Each row is a point. Each copy is the shape, with its points in the same order, stretched, turned, moved and blurred by noise. Some copies are also mirrored. Which?
In the rows, zero is written as 128.

Shape, 7 rows:
[[154  91 129]
 [ 92 146 117]
 [101 159 159]
 [124 107 151]
 [152 156 152]
 [123 133 107]
 [164  83 108]]
Copy 1, 7 rows:
[[111 101 113]
 [131 134 166]
 [172 114 159]
 [145 111 121]
 [152  80 157]
 [105 117 156]
 [ 90 103 111]]
Copy 1 is: mirrored
Copy 2 (7 x 3):
[[ 89 143  99]
 [141 125 168]
 [183 118 159]
 [128 112 130]
 [168 165 101]
 [116 147 140]
 [ 67 156  86]]
Copy 2 is: only turned
Copy 3 (7 x 3):
[[145 118  78]
 [116 149 177]
 [124  93 191]
 [120  98 114]
 [168  91 150]
 [139 153 144]
 [154 144  61]]
Copy 3 is: only turned

Shape (7 x 4):
[[120 101 136 160]
 [123  83 101 105]
 [ 89 167 153 102]
 [119 147 136 139]
 [121 206 116 143]
 [166 107 118 110]
 [135  82 129 142]]
Copy 1, 7 rows:
[[122 107  94  94]
 [116 133 149  52]
 [193 153 138 137]
 [142 138 112 132]
 [149 186 102 174]
 [ 93 126 163 100]
 [106 102 121  77]]
Copy 1 is: mirrored
Copy 2:
[[126  91  95 133]
 [145 161 122 157]
 [104 130 159 103]
 [110 105 125 141]
 [ 64 114 141 152]
 [152 145 157 184]
 [141 116 107 148]]
Copy 2 is: only turned

Shape (9 x 6):
[[123 108 178 120 123 113]
 [123 147 145 128 134 137]
 [125 134 124 121 108 184]
 [132 101 119 144  84 129]
 [124 145 100  96 109 102]
 [150 146 158  89 166 134]
 [113 110 119 139 172 136]
 [129 173  79 165 124 114]
 [ 88  93 132 112 162 124]]
Copy 1, 9 rows:
[[155  89  91 110 120  97]
 [125 106 113 126 105 125]
 [ 77 135 128  91 100  84]
 [131 172 117 120 130  65]
 [108 156  79 143 148 128]
 [108  76  98  88 129 177]
 [ 95  97 154 163 154 123]
 [133 177 136 193 118 144]
 [ 89  80 124 163 167  95]]
Copy 1 is: mirrored
Copy 2:
[[105 126 109  84  85 116]
 [136 126 119 106 153 123]
 [114 108 177 106 173 159]
 [111 115 157 150 104 148]
 [114 186 114 148 155 139]
 [152 167 118  54 144 134]
 [149 138 174 108 139  84]
 [192 140 128 185 182 123]
 [ 90 142 162 102 123  69]]
Copy 2 is: mirrored

Shape:
[[117 105 183 140 157 131 121 108]
 [154 109  96 134 115 167 140 104]
 [168 187 106  92 144 182 142 154]
 [109 149 106  62 112 142  99 141]
 [122 122 108 106  92 104 152 123]
 [131 134 170 113  96 154  50 109]
 [116 149 122 116 160 113  99 110]
 [164 170 106 134 116 122 118 142]
 [174  92 102 105 147 185  94 119]
 [160  70 136 120  96  71 130 114]
 [ 90  77 155 153 122 176  92 147]
 [124  89 117 154 169 163 122 116]
 [102 134 149 120 158 168  93 128]]
Copy 1, 13 rows:
[[163 148 162 134 140 135 117 131]
 [126 144 127 135  78 169 141 115]
 [101 124 160  92  74 187 133 169]
 [122 110 152 132  68 107 132 173]
 [106 109 132 137 125 119 161 119]
 [179 107 144 112  90 107  96 126]
 [126 148 138 111 119 112 114 150]
 [105 112 111  86 123 156 127 124]
 [161 161 129 132  37 172 135 160]
 [154 120 107 130 145 120 179 107]
 [173 128 133 186  96 146  94 141]
 [144 173 129 153  94 168 115 143]
 [149 146 160 139  92 135  94 160]]
Copy 1 is: mirrored
Copy 2 (13 x 8):
[[135  96 183 144 128 142 149 139]
 [136 111  82 116 122 146 121 140]
 [177 152  87 100 165 140 167  73]
 [122 114 111  94 169  72 104  89]
 [ 78 141 126  80 129 115 106 109]
 [134  50 157 152  93  87  75  93]
 [107 111 118 154 153 108 162  95]
 [117 149 104 133 113 130 134  73]
 [171  83  78 162 158 138  97 118]
 [ 77 108 146 138 122 152  72  96]
 [162 101 171 155  96  81  79 175]
 [152 110 113 167 138 136 147 164]
 [160 100 146 148 144  90 144 128]]
Copy 2 is: mirrored
Copy 3:
[[144 112 137 135 150 169 125  99]
 [131 119  90 126 104  85 158 111]
 [154 147 137 129  38 116 101 193]
 [182 103 156 128 130  69  76 166]
 [134 105 103 104 155  94 138 161]
 [193 113 194 182 156  96 103 136]
 [140 129 128 144 138 120  68 140]
 [108 136 146 149 100 108 111 185]
 [139 137 147 128  88  90 113 100]
 [ 98 118 157  98 182 117 161 119]
 [148  52 154 160 135 121 111  72]
 [120 109 103 132 115 131 111  76]
 [177 105 144 154 121 129  85 114]]
Copy 3 is: mirrored
Copy 4, 13 rows:
[[120  91 113  97 137 126 163 136]
 [131  99 123 151 110 146 104 100]
 [149 142 149 140 126 209 104 155]
 [141 139 147 122 162 139  72 158]
 [128 153 131 128 149 127 109  99]
 [171  64 171 125 144 110 116 153]
 [104 123 146  96 121 137 120 159]
 [141 147 162 141 106 154 127 137]
 [156  86 105 145  91 145  88 156]
 [164 122 105 109 111  90 138  87]
 [125  71 117 160 153 100 140 155]
 [100  96 100 140 106 132 130 148]
 [107  94 133 119 142 138 123 177]]
Copy 4 is: mirrored

Shape, 15 rows:
[[181  95 129 172 146  78  99 149 128 142 102]
 [120 115 154 128 153  84 125 132 143 135 123]
 [113 122 128 100 150 142 153 138  91 117 163]
 [ 84 136 126 146 156 189 142 144  73 107 149]
 [134 132 137 147 114 152 139 103 147  79 141]
 [146 105 175 122 136  93  63 177 128 164  78]
 [101 143 142 115 193 143 150  94 114 122 130]
 [ 94 104 141 139 153  94 106  95 137 143 121]
 [139 119 166 117 164 116  99 102 110 168 157]
 [149 116 147 185 113 132 117 134 138  74 109]
 [140 151  83 156 122 146 121 117 149  98 137]
 [116 172 137 129 174 141 140 130  92 119 151]
 [155 121 139 161  96 141 147 122 139 136  97]
 [151  84 155 132 170 131  96 165 144 148 104]
 [112 159 116 186 131 155 161 128 154  99 173]]
Copy 1, 15 rows:
[[182 139  75 164 136 120  97 101 116 117  97]
 [165  93 121 129 153 130 111 132 101 136 122]
 [128  92 156 174 140 147 134 168 149 137 144]
 [ 75  70 178 188 128 117 152 150 155 134 127]
 [ 91 121 134 144 134 103 122 168 106  82 138]
 [202 137 130 109 164 125  99  55 145 139  75]
 [107  78 147 163 156 161 146 142  80 149 139]
 [125  89 117 134 150 124  91 111  88 157 137]
 [154  95 115 148 158 146 115  77 112 143 173]
 [119 136 128 157 141  80 109 142 112  71 104]
 [ 85 141 101 141 113  98 146 167 120 119 126]
 [125  92 155 165 139 126 171 142 115 142 153]
 [123 124 126 129  90 121  98 148 122  88  99]
 [160 102 102 145 174 156 117  89 143 121  70]
 [ 76  63 114 140 107  86 165 187 118  97 144]]
Copy 1 is: only turned
Copy 2:
[[147  77 148 106 183 109  92 124  92  54 107]
 [144 149 146 129 166 124 141 117 123 111 137]
 [122 148 127 141 122 142 170 166  97 169 156]
 [ 75 140 102 178 109 151 146 145  90 166 149]
 [155 105 142 160  87 117 124 134 127 145 126]
 [145 118 142  80 175 141 159  91  92  52 126]
 [108 183 145 162 117 139 124 161 128 146 197]
 [148 170 124 136 159 158 105 140 143 118 133]
 [167 151 145  91 148 162 116 131  95 137 186]
 [149  76 141 169 120 100 118 110  99  90  89]
 [110  83 141 135 100 130  92 148 151 135 100]
 [ 81 155 148 153 131 116 132 146  96 164 164]
 [155  74  85 131 112 104 114 123 125 106 149]
 [159  97 152 121 155 156 148 122 109  72 148]
 [124  82 134 190 129 116 101 110 162 183 125]]
Copy 2 is: mirrored
Copy 3 (15 x 11):
[[215  89 136  69 142 128 106  93 172 165 107]
 [150  83 126 102 141 123 121 106 157 141 165]
 [ 96 175 140 113 152 163 128 125 140 100 145]
 [114 149 144 107 194 192 133 174 106  84 133]
 [144 105 138 181 132 136 105 125 109  91 135]
 [168  72  82  55 110 156 139 165 177 160 130]
 [134 139 146  91 166 151 143 121  90 107 191]
 [146  70 113  93 158 117 109 116 115 169 171]
 [158 151  87  95 163 155 133  90 133 153 168]
 [189  70 143 148 140 143  85 141 134  97 114]
 [152 114 165 172 132 132 131 130 116 139 100]
 [149 167 155 115 181 159 154 140 138 105 163]
 [151  88 102 103 131 111 137 134 105  94  97]
 [160  93 116  70 130 190 134 105 148 131 126]
 [142  92 162 198 185 139 136 112 132  94 117]]
Copy 3 is: only turned

Shape (16 x 12):
[[113 121  87 115 153  96 164 133  94 186 125  93]
 [119 108 116 135 130 147  76  80  95 106 157 155]
 [142 156 118  92 152 127 128 141 140  69 116 149]
 [115 152 113  85  84 100 139 126 122  78 113 162]
 [118 118 126 106 142 130 145 103 126 109  78 141]
 [ 99 159 135 127 136 108 127 107 123  94 101 164]
 [ 88 155 131  76 127 145 131 137  98 116 112 127]
 [122  83 158 145 116 126  99 130 113 126 135 119]
 [106 122 100 127 133 126 154 103 131 167 130  52]
 [102 167 150 102 147 104 112 121 135  90 114 166]
 [102 135 135  97 134 131 166 115 119  89 114 145]
 [116 156 142 109 127 111 112  95 115  81 124 125]
 [118 117 122  90 127 125 165 104 138 197 154 106]
 [ 81  94 107 116 145 112 177 122 117 154 170  85]
 [138 128 149 188 113 165 107 103  92 120 162 144]
 [ 76 102  80 135 133 136 154 134 152 189 138  83]]
Copy 1 (16 x 12):
[[123 110 106 142 110 124 192 138 106 187 108  96]
 [123  95 124 104 123 151  64 127 150 141 135  88]
 [110 117 101 134 120  75  95 101 133 114 161 153]
 [ 89  99 146 114 142  91 128 120 152 122 205 121]
 [106 128 113  94 145 112 140  97 130 143 126 129]
 [ 95 119 150 101 105 104 112 112 139 137 141 137]
 [ 92 119 128 132 157  78 120 142 133 171 155 107]
 [132 106 127 110 138 148 114 157 129 102  96 125]
 [106  81 125 134 150 157 179 125  99 176  98 114]
 [101 116 155 122 108  83  95 107 144 128 143 137]
 [ 98 110 109  85 129  77 132 123 123 147 150 123]
 [ 74 105 138 107 135 106  99 123 118 132 139 116]
 [164  87 144 131 130 115 155 120 109 170 122  94]
 [132  65 101 117 113 126 174 148 114 171 100  98]
 [144 104 138 102 119 159  78 161 110 139 125 135]
 [145  72 117 137 130 165 189 139 145 191  99 131]]
Copy 1 is: only turned
Copy 2, 16 rows:
[[135 154  82 110 160 168  90 135 123 146  66 185]
 [178 134 127 143 153  77 103 142 136 129 124  75]
 [ 88 113 197 128 145 147 160 132 134 101  99  60]
 [120  76 200 129 149 119 126  70 114 108  61  90]
 [ 87 106 127 148 152 143  86 108 136 141  72  75]
 [ 87  87 178 169 169 137 105  98 125 116 107 108]
 [107 125 141 140 162 131  98  86  76  93 107  91]
 [157 133 124 102 131  90 107  99 149 152 139 104]
 [143 112  45  86 148 149  91 142 117 105 108 182]
 [ 94  94 191 156 173 154 137  77 119  95 117  77]
 [ 85  82 148 134 171 143  99 108  88 124  83  84]
 [133  83 165 137 158 141 102 102 119  97 122  96]
 [150 135  42 123 141 164 140 101  76 116  85 126]
 [143 104  47  80 178 148 115 132  98 127  91 154]
 [157 114 133 170 101  74 119 145 112 163 188 120]
 [126 141  29  90 158 123 134 139 111 119  93 190]]
Copy 2 is: mirrored
Copy 3 (16 x 12):
[[136 108 140 160 137 149 184 149  77  98 120 176]
 [185 126 123  97 174  80  82 113 151 138 170 114]
 [128 127 154 129 115 123 111  84 177 101 107 108]
 [115 119  99 135 113  80 103  90 182  71  94 146]
 [132 134 136 150 158 120 112  74 129 115  90 136]
 [136 120 121 157 119  97  88  98 157 104 105 103]
 [152 121 132 124 112 128  73 114 133  85 113 172]
 [153 156 105 135 134 109  98 104 135 162 169 157]
 [145 155 124 122 133 139 164 137  45  99 133 158]
 [157 108 134 145  93  97  86  91 168 103 109 109]
 [136 127 113 146 129 129 101  75 148  71 106 134]
 [176 155 112 119 116  99  97 109 154  92 125 116]
 [151  98 114 103 135 146 174 107  60  98 132 181]
 [156 128 116 141 123 133 173 111  80  64 167 164]
 [136 147  88 116 149 129  68 139 139 162 172 117]
 [112 118 139 141 136 109 157 127  36 104 154 171]]
Copy 3 is: mirrored

Shape (18 x 12):
[[165 110 152 106 138 138 129 125 134 104 155 134]
 [137 124 158 107 143 120 167 126 143 133 107 149]
 [119 112 155 121 140 183 121 116 142  96 177 129]
 [126 153 143  99  96 123 116 130 120 120 102 128]
 [157 131 139 161 122 148 116 109 124 107  99 119]
 [134 119 130 171 108 115 121 143 114  96 101 138]
 [123 126 153 103 126 129 129 106 127 104 108 114]
 [126 153 146 121 150 115 127 134 119 115 122  66]
 [127 114 143 110 143 119 125 115 128 169 130 146]
 [142 117 142 120 139 162 142 138 114 110 109  62]
 [180 140 156 169 113 120 143 125  70 160 142 140]
 [132 114 111 111  80 117 119 139 108 105 123 150]
 [140 179 147 113  55 143 135 122 132  96 114 148]
 [133 134  70 194 131 128 131 149 104 100 121 149]
 [133 130  97 114 138 131 114 148 142 140 102 150]
 [141 115  41 104 105 114 131  16  88 110 120 130]
 [142 144 145 165 121 110 147 144 147 152 107   7]
 [189 130 138 100 128 118 125  37 117 103 131 140]]
Copy 1, 18 rows:
[[109 160 101 119 111 125 131 141 167 119 117 123]
 [107 154 115 140 149  76 138 149 163 116 131 142]
 [112 161 142 121 110 145 126 160 157 109 107  83]
 [109 131 144 136 130 124 123 119 171 102 140 149]
 [146 143 139 108 116 122 132 108 137 132 122 118]
 [169 124 132 139 124 135 143 120 126 114 131 131]
 [128 151 130 115 133 107 119 134 169  98 137 130]
 [128 121 109 108 148 108 109 128 179 123 152 107]
 [100 150 124 109 128 100 145 143 122 109 131 137]
 [133 118 122 102 111 103  78 133 157 128 139 101]
 [124 116 126 111 122 120 154 137 126 186 131 165]
 [128 139 127 136 110 148 131 135 135 104 155 169]
 [109 139 168 159 119 137 136 116 193 128 156 158]
 [161 137 138 150 135 150 133 114  81 154 145 120]
 [105 156 119 133 129 119 110 104 113 108 134 131]
 [126 218 159  49 131 145 134 114  97 138 188 165]
 [141  95 110 109 102  78 117 121 142 132 188  76]
 [108 207 124  67 129 127 160 116 171 138 133 145]]
Copy 1 is: only turned
Copy 2 (18 x 12):
[[135 148 159 165 122 150 145 107 125 152 108 175]
 [117 102 112 135 124 147 150 110 129 153 106 123]
 [151 167 161 190 176 163 122 138 119 109 117 180]
 [135 150 152  98 113 131 116 124 101 131 147 115]
 [135 179 144 111 137 118 162 145 139 124 126 145]
 [103 178 115 116 115 122 163 154 122 124 136 143]
 [141 161 158 139 128 137 124 130 118 140 123 110]
 [155 132 150 136 108 143  93 140 169 119 163 104]
 [120 112 108 147 134 116 122  97 131 141 108 128]
 [172 140 155 132 150 126 132 144 160 162 164 130]
 [129 129  65 101  99 144 113 140 148 151  82 202]
 [122 172 134 118 107 108 150 139  78 146 129 146]
 [137 164 158  70 108 150 126 164  79 109 128 153]
 [120 167  68 119 112 102 194 170 126  81 146 162]
 [121 125 124 118 130  94 178  93 116 121 166 118]
 [188 209 118 136 102  38 174 175  79 116  42 110]
 [149  95 154 100 115  91  99 200 233 125 177 101]
 [159 187 165 143  94 120 153 116 107 147  36 149]]
Copy 2 is: only turned
Copy 3 (18 x 12):
[[104 124 149 140  83 148 171 150 121 133 109 162]
 [ 81  90 123 144 124 128 133 195 130 114 133 151]
 [129 108 120 154  96 130 215 134 110 109 105 111]
 [100 106 145 140 126  92 141 129 159 147 159 135]
 [ 88 118 165 176 153 117 155 117 113 124  80 132]
 [ 82 160 143 135 185 125 150 117 150 117  99 162]
 [112  91 169 148 129  98 159 160 152 112 125 121]
 [155  83 156 148 148 154 134 132 153  96 109 129]
 [ 91 106 117 134  84 126  98 148 121 108 143 139]
 [142  92 174 163 166 158 170 149 115 102 129 114]
 [ 68 108 127 150 116 208 137  85 130 138 125 168]
 [ 91 179 150 112 116 118 163 141 154 158 157 153]
 [ 83  90 146 144 133  80 186 109 157 189 140 138]
 [111 214 101 132 180 167 127 121 122 141  77 131]
 [102 163 108 145 130 110  91 158 115 145 143 140]
 [116 196 205 128  67 104 127 171 145 165  96  33]
 [150  63 194 116 199 182 110 104  82  62 108 127]
 [ 89 115 206 167  41  99 157 158 132 150  74 121]]
Copy 3 is: only turned
